Every row gives one point. The points of each table are mixes of a few directions, plus a little noise. Count the directions of each table, and those that both share. Where both have some left over, give the other angles between the two spaces (their principal angles), to ten degrees, smallest first.

First:
-0.34, 0.16
3.55, -1.78
-1.25, 0.63
-1.75, 0.89
-0.73, 0.39
0.53, -0.27
Second, 5 rows:
-0.66, 2.81
-0.35, 1.51
0.57, -2.39
0.20, -0.79
0.28, -1.15
Directions: first 1, second 1, shared 0; angles 50

First, 6 rows:
-2.43, 1.49, -2.42
0.54, -0.33, 0.54
2.03, -1.24, 2.02
1.34, -0.83, 1.35
-1.51, 0.93, -1.50
0.02, -0.01, 0.03
Second, 6 rows:
1.12, 1.06, 2.79
-0.88, 0.32, -1.10
-0.82, -1.11, -2.43
0.65, -1.00, 0.06
1.25, -1.75, 0.34
-1.32, 2.44, 0.34
Directions: first 1, second 2, shared 1

First, 8 rows:
-2.22, 0.62, 1.22, -0.57
-0.14, -0.15, 1.51, 3.40
0.41, -0.10, -0.44, -0.48
3.48, -0.99, -2.09, 0.52
0.27, -0.15, 0.23, 1.00
-1.66, 0.45, 1.35, 0.59
-0.32, 0.16, -0.18, -1.04
0.19, 0.16, -1.51, -3.38
Second, 6 rows:
-2.03, 0.57, 1.39, 0.14
0.26, 0.08, -1.29, -2.77
-0.97, 0.10, 1.86, 3.04
0.41, -0.02, -0.96, -1.71
-0.29, 0.10, 0.03, -0.42
2.62, -0.84, -1.02, 1.72
Directions: first 2, second 2, shared 2

First, 7 rows:
0.20, 0.12, -0.03, 0.72, 0.74, -0.70, -1.75, -0.32
0.36, -0.54, 0.48, -0.15, 1.36, -0.94, -1.47, -0.89
-0.26, 0.76, -0.79, 1.37, 0.07, -0.28, -1.80, 0.34
-0.22, 0.56, -0.64, 1.33, 0.44, -0.46, -2.12, 0.14
-3.08, -0.67, -1.31, -1.62, -0.52, 0.82, 1.72, 0.92
0.48, 0.89, 0.11, -0.39, -3.12, 2.39, 4.79, 1.51
2.41, -1.13, 2.35, -1.21, 1.13, -0.74, 0.71, -1.72
Second, 7 rows:
-2.29, -1.12, -0.76, -1.40, 0.91, -0.34, -0.34, -0.14
-0.52, -0.22, -0.01, -0.94, -0.77, 0.75, 1.99, 0.37
2.60, 1.25, 0.75, 2.00, -0.34, -0.13, -1.06, -0.09
-0.10, -0.04, 0.06, -0.32, -0.29, 0.30, 0.66, 0.12
-2.03, -0.96, -0.93, -0.03, 2.49, -1.76, -3.85, -0.80
3.60, 1.73, 1.01, 2.55, -0.86, 0.12, -0.76, -0.02
-1.35, -0.67, -0.14, -1.86, -1.15, 1.19, 3.28, 0.55
Directions: first 3, second 2, shared 2

First:
-0.62, 1.79, 1.85, 0.10, -0.53, 0.47, 0.03, 0.52, -0.16
-1.18, -1.64, -0.86, -0.60, -1.28, 2.17, 1.67, -1.60, -0.76
-0.50, -4.24, -4.47, -2.15, 3.29, -0.58, -0.13, -0.19, -3.86
0.28, 1.94, 0.96, -0.06, -1.24, 0.80, -1.15, -1.40, 1.07
-1.01, 2.28, 1.33, -0.79, 0.21, -0.17, -0.40, -0.77, 1.17
0.90, -0.85, 0.76, 2.04, -0.80, -0.77, 1.47, 1.94, 1.21
0.61, 0.71, 1.10, 1.09, 0.11, -1.15, 0.01, 1.53, 0.92
1.29, 1.17, 0.75, 0.64, -0.54, 0.09, -1.67, 0.60, -0.69
0.18, -1.09, -1.36, -0.24, 0.73, -0.89, 0.19, -0.64, 1.10
Second (8 x 9):
0.79, -1.08, -0.80, 0.35, -0.57, 0.72, -0.32, -0.05, -1.17
-2.26, 1.74, 2.79, 0.05, -1.27, 1.06, 2.42, 0.16, 1.23
1.25, 1.68, -0.94, -1.43, 1.40, -0.32, -4.25, -0.99, -2.07
-1.26, 0.96, 0.14, -1.25, 1.71, -1.27, 0.07, -0.30, 1.04
0.84, -0.51, 0.44, 1.42, -0.87, -0.20, 0.69, 1.02, 0.72
-0.58, 1.05, -0.11, -1.49, 2.77, -1.47, -1.55, 1.02, -1.86
0.95, -1.23, 0.27, 2.04, -2.84, 1.08, 1.78, -0.43, 2.23
0.27, -2.64, -1.80, 0.29, -0.33, 0.40, 1.18, -0.45, -0.10
Directions: first 5, second 5, shared 5

First:
0.10, -1.48, -0.36, -2.89, 0.95, -0.76, 3.29, 1.52, 0.48, -0.70, 1.48
-0.72, -1.49, -0.98, 1.49, -2.65, -0.04, -2.73, -3.10, 0.10, 0.55, -2.10
-1.02, -0.45, 0.13, 0.99, -0.26, 0.70, -2.44, -0.11, 2.07, 0.58, -0.91
0.95, 0.20, -0.32, -0.69, -0.37, -0.59, 2.22, -0.65, -2.10, -0.48, 0.37
0.28, -0.35, -0.08, -0.74, 1.14, -0.29, 0.99, 1.06, 0.20, -0.30, 0.19
0.51, -0.29, -0.51, 2.38, 0.03, -0.58, -3.30, -1.38, -1.40, 0.35, -2.21
0.54, 1.04, 0.08, -0.10, -0.23, -0.44, 0.49, -0.44, -2.02, -0.01, 1.20
-1.85, -0.18, 0.58, -0.57, 0.18, 0.62, -2.44, 1.28, 3.06, 0.79, 1.63
1.25, 3.12, 1.36, 0.11, 1.31, 1.39, 3.86, 1.81, -0.37, -0.81, 0.45
Second (8 x 11):
-1.84, -2.18, -0.59, -0.20, -0.84, -0.08, -3.18, -0.46, 2.62, 0.74, -0.24
0.72, 0.74, -0.16, -0.19, -0.24, -1.00, 0.21, -0.71, -2.72, -0.10, 1.17
0.17, 3.24, 1.30, 0.19, -0.40, 0.99, 1.15, 0.38, -0.96, 0.14, 2.15
0.37, 2.50, 0.98, 2.23, -0.53, 1.68, -0.23, -0.53, 0.14, 0.13, -1.34
1.01, 0.21, 0.01, -0.59, 0.60, 0.05, 3.05, 0.48, -0.76, -0.81, -0.37
-1.36, -1.45, -0.34, 0.30, -1.20, 0.51, -1.94, -0.76, 2.62, 0.52, -1.07
1.18, -0.62, -0.32, -1.68, 3.44, -2.45, 0.15, 2.49, -2.63, -0.38, 2.18
-0.28, -2.21, -0.73, -0.09, -0.75, 0.28, 0.76, -0.76, 1.86, -0.31, -2.49
Directions: first 5, second 5, shared 5
